Each row is a point. The points of each table are mixes of a few directions, plus a little noise. How many directions does each table use, and how many do they share? Where both have some left over, give the other angles between the two spaces (their principal angles), to ten degrees, smallest first.

First:
[[-52  -5  56]
 [-14   0  14]
 [ 39 -22  18]
 [-31   7  10]
 [ 58  20 -99]]
Second:
[[-32 -45 -41]
 [ 50  71  66]
 [-37 -54 -49]
 [  9  14  12]
 [ 25  35  33]
 [-15 -21 -22]]
Directions: first 2, second 1, shared 0; angles 70

First:
[[ -8   5 100  82 -74 -14]
 [ 20  38  17  26 -26   2]
 [-15 -35 -40 -43  42   3]
 [-36 -53  34  13  -4  -9]
 [-37 -58  22   2   3  -8]
 [ 59  85 -62 -25  15  15]
 [ 32  48 -28  -5   1   7]
 [ 40  57 -29  -8   1   7]
 [-49 -89 -18 -41  45  -4]]
Second (6 x 6):
[[ -4  60  20  75 -37  62]
 [ 66 -18  58 -16  -1 -24]
 [ 10 -11  17 -19 -18 -67]
 [ 11  48 -30  13   4  42]
 [ -9 -58   7 -40  18 -45]
 [-75 -20 -72 -12  33  32]]
Directions: first 2, second 4, shared 2

First, 7 rows:
[[ 39 -21  17 -26  10   3   5  12]
 [ 28  11   2   5 -80  18 -49 -38]
 [-51   9  32  33 -51 -29  75 -47]
 [ 71 -42  23 -49  48   8   1  36]
 [-74  33 -39   2  87 -17  49  52]
 [ 46 -44  -4  30   7  21 -89 -18]
 [-55  53 -35   8 -21  -4  11   0]]
Second, 10 rows:
[[ -36    1   65  -66  -45   60   27  -70]
 [  34   58  -52   48   19  -18   10   14]
 [  -3 -105  -27    6   44  -14  -55  -24]
 [  26   -1  -49   51   32  -51  -22   67]
 [ -34   18   78  -54  -54   29   32    5]
 [ -18  -25   38   -8  -15  -39  -12   97]
 [  -2    4    4   -3   -6    1    2    3]
 [  37   44  -65   54   31  -23    2    7]
 [  18   22  -42   11   18   36    9  -96]
 [ -26  -14   49  -38  -27   18    7   -5]]
Directions: first 4, second 3, shared 0; angles 30, 60, 70

First, 8 rows:
[[-31 -21  26  39 -41  12 -16 -24   7 -22  32]
 [ 39 -11 -46 -12  64  16  49  64 -19  24 -49]
 [-58  12  42  43  25   6  -9 -18  -2 -15  28]
 [ 27 -27 -16 -63 -13 -29 -15  54 -43 -50  22]
 [ -6  -7 -72 -67 -29  -7  31   6  11  -7 -31]
 [ 16  37  60  68 -32  12 -28 -14 -24   7  56]
 [ 14 -16  29  16 -21  -4 -34 -51  43  19  -8]
 [  0  33 -24 -24  47  -5  24 -18  27  45 -51]]
Second (8 x 11):
[[  -6  -36  -16    6   18   14   18   20    4   -7  -18]
 [  26 -106  -15  -50   24  -16  -17   52   -1  -49  -24]
 [  14  -11    7  -23   -5  -15  -19    4   -3  -12    5]
 [  -2  106   32   14  -40  -15  -19  -56   -4   35   37]
 [  -7  121   33   21  -41   -9  -14  -63   -4   42   42]
 [ -13   60   10   25  -15    7    7  -28    0   25   14]
 [  -1  -66  -22   -5   26   12   15   35    4  -19  -25]
 [ -10  -65  -27   11   30   23   29   37    5  -15  -32]]
Directions: first 6, second 2, shared 2

First, 10 rows:
[[  -4  -23   -3  -27   -6    1    7  -18   -8    6   12   75]
 [  -3   13   26   -8  -20   -5   -6  -38  -49  -14  -14  -33]
 [  19   49  -15   33   60   16   24   56   96  -11    3  -27]
 [   6   42   12   40    6   -2  -10   19    3  -14  -22 -121]
 [   4    9    2   -8   13    6   12   -5   15   -6    4   28]
 [  -7  -32    6  -52  -15    1   12  -50  -30    3   16  120]
 [  17   81   55  -25   25   15   35  -72  -11  -53  -17   -1]
 [   5   23   15   -8    9    5   12  -20   -1  -15   -4    5]
 [ -20  -94  -47   -9  -34  -14  -26   34  -11   51   25   74]
 [ -18  -66  -51   65  -39  -24  -59   95   -6   53   -2 -120]]
Second (8 x 12):
[[  -4   18   38  -22  -25   -3   -1  -62  -65  -22  -16  -13]
 [   1   -3   -7    5    4    2    0   12   13    4    3    3]
 [   6  -31  -70   39   46    7    2  116  118   40   29   26]
 [  -2   11   23  -14  -15   -2   -2  -37  -36  -13   -9   -8]
 [   5  -16  -34   21   22    3    2   56   57   19   14   13]
 [  -1   15   33  -19  -22   -2   -2  -57  -56  -17  -14  -11]
 [   3  -23  -50   30   34    5    1   86   86   29   20   19]
 [  -5   31   68  -38  -42   -5   -3 -113 -114  -38  -29  -26]]
Directions: first 3, second 1, shared 1

First (10 x 14):
[[  23   -8  -11    0   21    7    3    0   -4    4    9  -13   -2   20]
 [ -43   16   27    1   -9   -4   -1   14  -11    1  -14   36  -14  -37]
 [  17   -6   -3    2   36   12    5   11  -17   10    9   -1  -13   15]
 [  57  -20  -28    1   42   14    5   -3   -5    8   22  -35    1   48]
 [ -69   23   18   -6 -121  -39  -15  -31   49  -32  -36   18   38  -61]
 [   4   -1    3    1   22    7    3   10  -13    7    4    5  -11    4]
 [ -59   22   45    4   17    5    3   35  -34   12  -16   61  -36  -50]
 [  45  -16  -34   -3  -14   -4   -2  -26   27   -9   12  -46   28   38]
 [  50  -18  -26    0   35   11    4   -4   -3    7   19  -32    2   43]
 [ -22    8    8   -1  -29  -10   -4   -5   10   -7  -11   10    7  -20]]
Second, 10 rows:
[[ 48 -10  11  23  20  18   4  21 -14 -13 -14 -30 -34  -6]
 [ -5  48 -10  23  46   0   3 -24 -19  -3  58  -8   6  54]
 [ 77   5  -7  -6 -25  38  -1  21  44 -33 -45 -87  40 -21]
 [ -7  -8  25  20 -17  -8   0  11 -15 -12 -18  14 -41 -31]
 [  0 -44 -17 -31 -29 -12  -4  -7  19  17 -17  11  16  -6]
 [-18  29 -23 -26  42  13   2 -10   4  22  36   4  49  42]
 [-22 -28  11 -24 -13  -2  -2  20  -1  18 -30  33  -8 -36]
 [  6 -13   7  48  -9 -35   0 -25 -26 -19  24   6 -63  17]
 [-43  46  12 -10  17  10   0   5  -3   6  11  20  25  -7]
 [-39 -24  -5 -22 -35 -25  -5 -15   9  16  -6  36   8 -11]]
Directions: first 2, second 5, shared 2

First, 11 rows:
[[ -4 -19 -53 -27 -24 -58 -30   0 -14 -14 -43   3  29   3  27  -6 -10  26
   35  82]
 [-19   4  -8  28 -25  41 -11   1  70   6   4  29 -13  45   3  -4 -30 -23
   -1   9]
 [  1 -14 -33 -23 -11 -46 -17   0 -22 -10 -29  -4  22  -6  17  -3  -1  21
   23  52]
 [  0  20  49  32  18  66  26   0  30  15  42   4 -31   8 -26   5   3 -30
  -34 -76]
 [  4   0   6  -4   8  -5   5   0 -15   0   2  -7   1 -10  -3   1   8   3
   -2  -9]
 [  7   5  21   0  17   7  14  -1 -18   3  14 -10  -6 -15 -11   3  13  -1
  -11 -31]
 [ -3  -7 -21  -9 -11 -21 -12   0  -1  -5 -17   3  11   4  11  -3  -5   9
   13  32]
 [  4 -23 -52 -41 -15 -80 -27   0 -46 -18 -47 -10  37 -17  27  -5   3  38
   38  82]
 [ 11  -4   1 -20  13 -31   4   0 -45  -5  -6 -18  11 -28   0   2  18  16
    4   1]
 [ -1  25  59  40  21  82  31   0  39  18  51   6 -39  11 -31   6   2 -38
  -41 -93]
 [ -1  13  31  23  10  45  16   0  24  10  27   5 -21   8 -16   3   0 -21
  -22 -49]]
Second (10 x 20):
[[  -8   17  -18   20  -11   26   -8    5   53   -4    9   21  -16   57
    -3    2  -24  -19   -2    8]
 [ -38   -6    6   53  -48   83  -15   -4  121   23    3   49  -19   47
     7  -11  -46  -40   -5    4]
 [  26   32    6   -8   41  -11   21    8  -39  -14   30  -20  -16   17
   -23   15   20    0  -17  -40]
 [  18    7   -1  -20   24  -32    9    3  -50  -10    4  -21    4  -15
    -6    6   20   15   -1   -8]
 [ -15   11  -17   25  -22   34  -12    3   68    1    4   28  -15   57
     1   -1  -30  -22    0   14]
 [ -18  -19   22   17  -19   34   -1   -7   32   19   -5   12    1  -21
     6   -9   -8  -10   -3   -8]
 [ -18  -42   16   -4  -26   -1   -9  -11   -3   19  -30    2   24  -63
    21  -15    2   12   13   20]
 [  37   17    3  -38   50  -59   21    5 -100  -20   11  -43    6  -29
   -16   13   41   27   -5  -24]
 [  -2  -17    2  -10   -5  -16   -3   -4  -19    3  -15   -6   14  -31
     9   -5    7   12    8   12]
 [  19    0  -20  -34   17  -59   -1    3  -63  -17  -13  -23   17  -18
     3    4   20   27   12   22]]
Directions: first 2, second 3, shared 2

First, 10 rows:
[[  -1   -1   -7   38  -10   -4  -23   13   27   19    1  -17   -4   38
    46   -6    3   17  -51  -35  -50  -16   -1    0]
 [  37   16  -31   28   -7   15   -5   16   -6  -15   35   -3   -7   15
   -42   21   14   48  -51  -30  -28    3  -32    8]
 [   9  -41    8  -35  -60  -33  -15  -18   -5   41  -15   31    0  -25
   -54   17   -8   -5    6   24  -13   19  -30   39]
 [ -41   16   14   31   33   32    4   31    4  -20   -2  -18   23   18
    74  -22    3  -11   30  -18   19  -37   19  -18]
 [ -16  -43   17  -62   -9  -72  -69  -67   -8    0  -50  -35   -7   -2
   -90  -41   25  -33   53   60   53   19    3  -14]
 [   9   17  -15   33  -10   43    5   48  -26  -18   35   14   25   -1
   -19   24    9   39   -5  -32   -8  -24  -47   23]
 [ -16    5   18   16  -28   41   66   45    7   35   11   64   17  -33
    93   36  -41  -13    2  -19  -32  -11    6   32]
 [ -16   -5   10  -72   93  -71  -64 -101   -9  -68  -56 -101  -29   14
   -98  -81   51  -46   82   82  121   30   62  -89]
 [  25   -1   -4    4  -42   16   53   20    9   40   22   60   -7  -28
    27   48  -36    7  -40  -14  -52   17   -8   35]
 [  10   34   -6   22   38   29   48   15   12  -14   20    6  -12    1
    59    9  -13    2  -26  -18  -11    3   34  -22]]
Second:
[[  -9   -8   -3    6    8    1  -59   -8   -1  -24  -11  -47  -12   37
   -26  -28   43   -5   20   27   24    5  -24   -2]
 [   0   -8   19   -9  -39   36   59   29   14   43    8   62  -17  -31
    75   38  -31  -34    4   27  -27   24   -1   45]
 [ -11   -1    5   15   -5   37  -14   26    5   -5    2   -8  -13   20
    33   -4   21  -17   20   26    6    6  -22   21]
 [ -29   -9   12  -24    7  -51   -5  -23  -24    1  -23    4   57  -29
   -44  -18  -24   12   31  -39   28  -45   25  -30]
 [  29   70  -52   87   82   49  -14   38   -6  -81   54  -69    1   68
     2  -14   40   76  -69  -79  -10  -35   -3  -55]
 [ -16    5    3   -3   14  -23   10   -4  -16   -5   -4    5   43  -19
   -17   -7  -20   19    9  -45   12  -38   20  -26]
 [ -53  -13   35   -3  -21   25   17   36  -14   17  -15   34   44  -26
    56    1  -20  -27   70    3   24  -35   -5   23]
 [  48  -65    5 -102  -62 -115  -19 -113   25   66  -48   23  -63  -40
  -111    9  -18  -42  -27   82  -17   90   16   19]
 [  39   28  -25   34   15   40   25   21   17  -12   35   -2  -40   23
    32   21    9   17  -58   -5  -34   26   -5    4]]
Directions: first 5, second 4, shared 3; angles 80

First:
[[  22  -39  -46  -51  -18  -11  -39  -41  -26   37  -16   -8  -15  -73
   -49   65  -24   -5   -5  -20   16   -5   83  -86   56   25   82   13
   -33   -1  -29   23]
 [ -53   21   42   54  105  -42  -30  -46  -37    8   -6  -54  -26  -17
    50   58    6  -20  110    3  -43  -66  -28  -14   22  -55   23   -4
   -21   -9  -31   76]
 [  13   61  -22  -33  -65   46   14   33    0  -25   12  101   21   83
   -52   -6   52    0 -110    9   38  116   -1   68  -55   14  -44   -1
    43   33   40  -37]
 [  43   -9   -7  -37  -41    9   33   44   29   -5   17    0   23  -28
   -22  -41  -32   21  -39   -2   15   10   26  -11  -36   31   -6  -17
     5  -16   14  -19]
 [   6  -48   11  -13  -37  -11   10    0   26   30  -38   30  -13  -12
   -26  -55  -12    6  -29  -31  -21   -3  -55   25   -2    5   19  -12
   -35  -16    3  -72]
 [   6  -70  -11   21  -50   12   29   -3   39    3  -12  -29   12   17
    41 -109  -19    5  -33   -3   17  -28  -42   44   12   17  -54   11
   -10  -14   -7  -91]
 [ -14   18  -17   14   -9   23  -10  -10  -12  -17    6   17    3   50
    10   12   32  -10  -20   15   21   31    5   23   12   -1  -31   21
    26   24    5   -4]
 [ -50   55   63   68  117  -45   16  -24  -28  -15   32  -96   10   -3
    93   -5   -8  -18   98   20  -22  -78  -46   42  -54  -70  -50  -30
   -12  -34  -37   83]
 [  26   10  -12  -24   -1   20  -23   46    8  -16    5   38  -16  -16
   -44   81    6   22   28    9  -21   23   59  -91   46   35   61   18
    38   33   42   40]]
Second:
[[  34  -48  -35  -23  -67   -7    0  -46   17   18  -40   88   -6   16
   -20  -62   43  -18  -66  -13   37   47  -21   33   -2   31    7  -23
   -14   23   21  -88]
 [   8   68   32 -106  -15  -49   46   21   42  -46   39  -29  -74    4
   -47   54  -67   13  -48  -12   21  -22    2  -19  -58   50  -25    6
    13    5   63   -2]
 [  55  -17   32   70   27  -63   48  -13   39  -43  -11   63    7   27
   103 -102   32    0  112    0    4  -18  -28  -34  -14   42    5  -57
     3   44   50  -11]
 [  13  -29  -33   53   13   58  -14   37  -10  -11   31  -58   60  -21
    45   -3    0   15   45   39    5  -16   71  -45   50   -4  -14   26
    39   -5  -29   49]
 [ -32   -8   15  -28  -15  -14  -32  -59  -48   98  -68   83    7  -29
   -89  -28   41  -33  -90  -49  -28   56  -94  121  -70  -82   45  -59
   -86  -50  -57  -52]
 [  -1   53  -19   -6   -3   21   21   27  -17  -38   52  -53   33   24
    18   23  -30    9  -16   16   42   13   70  -13  -20    9  -47   29
    26   -3  -17   48]
 [ -20    6  -16   72   18   23   -9   -4  -23  -29   10  -17   21   60
    65   12   14    0   59   12   11    0   29  -28   63    1  -20   48
    24   28  -18   27]
 [ -33  -13   47   41   60  -22  -23   -2   -3   23  -29   -4  -25  -21
    10   20    8    0   78  -11  -71  -45  -61   -6   23  -42   42   -8
   -20  -11   -5   20]
 [  -2  -11    5   -7   19   15   -9   33   16  -10   19  -51  -10  -31
    -1   36  -24   16   27   19  -23  -39   19  -42   28    4    6   19
    22   -7   10   27]
 [ -61   55    5  -59  -23   -6  -19  -38  -42   32  -18   18  -40   38
   -82   65   -9  -19 -100  -41    5   45  -39   74  -32  -38   -3   28
   -41  -16  -29  -26]
 [  42  -59  -31   -8  -14   44   -9   41   30    4   20  -40   31  -66
    -1  -16   -9   19    1   38    0  -25   53  -44   29   22    3   -3
    35  -11    5    6]]
Directions: first 6, second 6, shared 3; angles 30, 60, 70

First, 11 rows:
[[ -2  33 116 -53  32  15  14 -35 -41  -7  35  32 -12  -8  -7 -21  -4 -43
   27  84 -36  14  44  33  -6  22 -36   8 -20 -63  12 -81]
 [-50  34 -62  21 -29 -65 -25 -18  33  34  -5  11 -34  51  32  32  22  -1
    4 -17  12  -8 -31 -22 -41  56  -5  -3  41 -19 -51   8]
 [ -1 -29 -38   6  -7 -14  -6  18  -1  20   5  18 -16 -38  18 -22  41  19
   15   7  32  13 -39   6   3 -27  42  -3  -6  10 -13  24]
 [ 29 -26 -28  34 -10  44  23  22  14 -40 -36 -57  63  19 -39  30 -46  16
  -50 -74 -13 -26  19 -22  38 -28 -21  -8   1  61  34  45]
 [ 21 -16 -36  30  -5  23 -16  21  23 -15 -25 -35  15   7 -15  14 -29  31
  -19 -56   3 -12   4 -24  13 -15  13   2   5  42  13  40]
 [  9 -21 -46   8 -11  -2  32  19   8  -7 -20 -18  32  -1   0   4  -7   3
  -35 -37  18 -14 -19  -1  11 -31   5 -10  -9  37  12  35]
 [ 13  52  70 -52  34   7  28 -22   0 -21  -1  -6  11  32  -2  -5 -79 -36
  -26  13 -24 -16  48  13 -28  22 -45  13 -24 -26  31 -57]
 [-15   2 -45  24 -13 -26 -43   5  24  24  -1   6 -37   7  17   7  20  24
   20 -15  17   5 -23 -19 -17  18  28   4  22   1 -29  22]
 [  3  -7  60  -6   5  32  15 -13 -35 -17  17   7  18 -13 -26   0  19 -18
   12  38 -30   9  27  15  29  -1 -26  -6  -3 -18  10 -28]
 [ 10 -30 -12  10   3   7 -34  19  -7  16  13  18 -31 -49   8 -27  39  31
   38  17  20  23 -22   2   8 -24  54   6  -5   4 -11  17]
 [-17   9  19 -20   1 -18  13 -13 -18  12  17  26 -11  -7  13 -11  28 -23
   12  39   2   9  -9  17  -8   7  -6  -5  -4 -27 -10 -25]]
Second (10 x 32):
[[   3  -40  -24    3    0    6   34   29  -55   17   10   -7   16  -52
    -5   -9   15  -19  -18    6   18   27  -39   24   18  -42   18   -3
    -2   10   18   17]
 [  -4   41   99  -28   53   35    2   -1 -121   25   45  -27  -22  -21
   -36   18  -89  -82  -12   54  -54   60   31   36  -21   33  -48   37
    27  -76   44  -80]
 [  -2   10  -23   11  -17  -15  -25  -15   68  -15  -20    9   -5   37
    14    3   18   37   14  -24    7  -32   10  -27   -5   16    6   -9
    -3   19  -25   18]
 [  12  -24    7  -24   -5   -1   43   -2   17  -21   -6   24   30  -18
    11  -31   36    6   -3   15   19  -19   -4   16   20  -38    8  -19
   -39   19    6    4]
 [   6  -34  -24   -2   -9   -3   31   14   -3   -2   -4    9   21  -27
     6  -18   32    5   -8    0   22   -2  -25   11   19  -38   18  -13
   -18   23    4   22]
 [  -1   34   10   -3  -11  -13  -32  -34   90  -28  -21   17   -8   61
    15    2    6   38   23  -15   -7  -47   39  -31  -14   36  -10   -8
   -10    7  -28   -5]
 [ -23   -9  -81   66  -11   -7  -56   38  -48   54    6  -47  -38   -9
   -15   49  -26    0   -9  -49    1   47  -46  -22  -15   22   22   23
    73    0  -11   43]
 [  -8   12  -27   22  -11  -10  -35   -4   33    3  -10   -7  -16   28
     4   17   -2   22    9  -26   -1  -10    3  -25  -11   24    5    2
    19    6  -19   16]
 [   8   -1   41  -27   15   11   30   -3  -29   -6   11    7   13  -18
    -5  -15   -6  -25   -6   30   -6    6    8   23    6  -14  -12    0
   -19  -14   19  -26]
 [   7   10   22  -19   -3   -4    8  -21   48  -26  -11   21   11   21
    11  -16   16   16   10    8    2  -31   23   -4    3    1   -6  -12
   -27    7   -7  -10]]
Directions: first 5, second 3, shared 2; angles 80

First, 10 rows:
[[ 54  11  -6 -57  -8 -73  35 121 -14  59  13   5  20  37 -32  -7 -61  63
  -56 -54 -70  34  29  16 112 -39 -13  12   2 -64 -28 -74]
 [-14  13   0  16 -12   4  -4   1 -10  -5  -6   9   4  -4   6 -14  -5  -1
    0 -11  -1   0 -10  11  -9 -24 -12 -24   7  20  -6   9]
 [ -2  27   5   2 -10   7 -10   5 -11   9  16  14   3 -21  31 -20 -24  15
  -14 -15  12  -8  -1   2   2 -17 -16 -13  10  17  -5  11]
 [ -8   8  -2 -15   9  27 -27 -49   5  -8  11 -11 -21  -6  40  18  22   5
   19  39  55  -7  17 -25 -31  66  -5  46 -13 -23  14  21]
 [ 12 -64  -3 -21  44   9  25 -26  37 -18  -5 -26 -10  23 -65  36  37 -58
   21  36 -14 -19  -7 -37 -13  54  61  40 -20  -8  29 -15]
 [-11  -9 -52  26   7  -1  -1   3  32 -28 -35 -12 -10  40   3  10  20   2
    3  22   7  16  -3   7 -19  39 -24  16   4  -3 -15   2]
 [-13  18  -6 -18   3   5  -1  29 -11   8  12  14  -5  10   9 -23 -34  12
  -19 -24   5  -3   1  -4  12  -4 -14  10   8  17  -2 -13]
 [  8  23  18  20  -5   9  -3 -11  -2   6  21   8  14 -46  32 -16 -15   5
  -11  -6   9 -21  -9  -1  -4 -25  -4 -28  12  21   3  29]
 [ 14 -18   5  40   0   1   3 -37  23 -15 -13 -18   9 -21  -3  24  41 -16
   19  30  -4   0 -10   4 -21   1  14 -19  -6 -10   3  28]
 [-41  -8  40   7 -25  16 -16 -34 -46  -6 -15  16  -5  -6 -21  -8  22 -29
   37 -20  -3  11  -8  27 -26 -48   9 -40  -6  27   5   5]]
Second, 8 rows:
[[-75  18  22 -13 -57  18  18  19 -28 -37  34   2 -29 -21 -34 -15  59 -26
   23   7  39   1 -32  72  -9  12 -26  -8 -13  30 -23 -32]
 [ 62   2 -18  22  27   2 -14  12   6  40 -17  15  18  25  62  -6 -68  36
  -39 -14 -33   6   8 -47  13 -36   4  -9  18  -2  19  35]
 [-44  -1  -8  34 -31  19 -28 -17 -31   0 -10 -11  -5  17  27 -11  46  -7
   62 -19  26  26   0  62 -33  -1 -17 -40 -18  11  -8  -9]
 [ 51 -12  10 -47  54 -35  32  -3  49  -6   2  -1  11 -26 -57  28 -38  -3
  -55  27 -30 -34  14 -81  32  21  32  58  14 -31   9   3]
 [ 22  -2  11 -35  22 -18  26   7  25 -12  11   4   0 -22 -40  13 -19  -4
  -38  20 -14 -23   0 -41  23  13  14  36  10 -10   2  -2]
 [-14   9   6  -5 -17   7   8  14  -8  -7  13   7  -8  -5  -3  -8   3  -2
   -8   2   7  -1 -13  14   3  -4 -10  -1   2  13  -5  -5]
 [ 17 -13  -5  -1  25 -14  -5 -21  15   3 -15 -11  11   2 -10  14  -3  -2
    8   2  -7  -2  18 -21  -3  11  15  10  -2 -20   5   4]
 [-18   0 -16  45 -21  20 -36 -12 -29  18 -19  -6   4  30  55 -14  18   8
   49 -26  13  29   5  44 -28 -17 -15 -46 -11  10   1   6]]
Directions: first 6, second 3, shared 0; angles 30, 30, 70

First (8 x 32):
[[ -5  -9 -35  23 -19 -40  -2 -27 -54  45 -56 -35 -72  51   0  16  -3 -62
   22  36 -51  39  57 -14  18 -56  20 -10 -20 -21  65  33]
 [  2   6  26 -16  12  28   1  16  39 -29  38  21  51 -37   0  -9   4  45
  -17 -26  35 -29 -39   9 -14  40 -14   9  15  15 -47 -22]
 [ -7 -11 -39  28 -21 -47  -2 -31 -65  51 -66 -37 -87  62  -1  18  -6 -77
   28  40 -62  45  68 -17  23 -67  24 -12 -22 -27  78  39]
 [  2   4  11 -12   5  16   0  11  22 -17  19  13  26 -18   2  -5   2  24
   -7 -12  20 -13 -22   8  -7  20  -8   3   8  12 -25 -12]
 [  4   9  31 -22  16  36   5  24  51 -37  51  31  67 -49   1 -16   1  60
  -23 -34  48 -35 -52  14 -17  51 -19  10  18  20 -59 -32]
 [ -1  -3 -13   9  -8 -17  -2 -10 -24  18 -22 -15 -33  21  -2   6  -1 -27
    8  14 -21  16  21  -7  10 -22  10  -5  -9  -7  27  15]
 [  7  10  40 -30  20  47   2  31  63 -50  66  38  85 -60   1 -21   4  77
  -28 -41  62 -46 -64  18 -19  67 -24  10  22  25 -76 -41]
 [ -2  -6 -20  13  -9 -25  -2 -16 -31  22 -33 -18 -42  29   0   9  -3 -35
   12  21 -30  20  33  -8  10 -32  11  -5 -12 -12  39  17]]
Second (8 x 32):
[[   1    7    3    4    4    8    0   -8   -2   -1   -3   -9   -8   -2
    -5   -7    4   -3   12  -11    3   -9    8   -3    9    9    5    9
    -2  -14    6   13]
 [   3   13    5    8   11   17   -2  -14   -2   -1   -6  -19  -15   -3
   -11  -14   10   -7   23  -22    8  -16   15   -6   18   17    9   18
    -5  -29   10   26]
 [   2   11    5    7    9   14   -1  -12   -2   -1   -5  -17  -12   -3
    -9  -12    9   -6   19  -17    7  -13   14   -6   15   14    9   14
    -4  -25   10   23]
 [   2   13    4    8   10   14   -1  -13   -2   -2   -6  -17  -12   -3
   -10  -13    9   -8   21  -19    7  -15   14   -6   15   16    9   16
    -4  -26    9   24]
 [ -10  -39  -15  -25  -31  -49    5   44    6    5   18   58   41   11
    32   45  -27   22  -67   61  -23   48  -45   18  -50  -50  -29  -50
    15   85  -30  -79]
 [ -10  -46  -19  -30  -37  -57    4   52    8    5   20   67   49   12
    38   52  -33   25  -79   71  -26   57  -53   22  -60  -60  -34  -59
    18   99  -37  -92]
 [  -3  -14   -5   -9  -11  -17    2   16    2    2    6   21   15    4
    11   15  -10    7  -23   21   -7   17  -17    6  -16  -18   -9  -18
     6   29  -11  -28]
 [  12   55   21   36   45   68   -7  -62   -9   -7  -24  -82  -58  -15
   -46  -62   40  -30   95  -87   31  -69   64  -26   71   72   40   70
   -22 -121   42  111]]
Directions: first 1, second 1, shared 0; angles 80
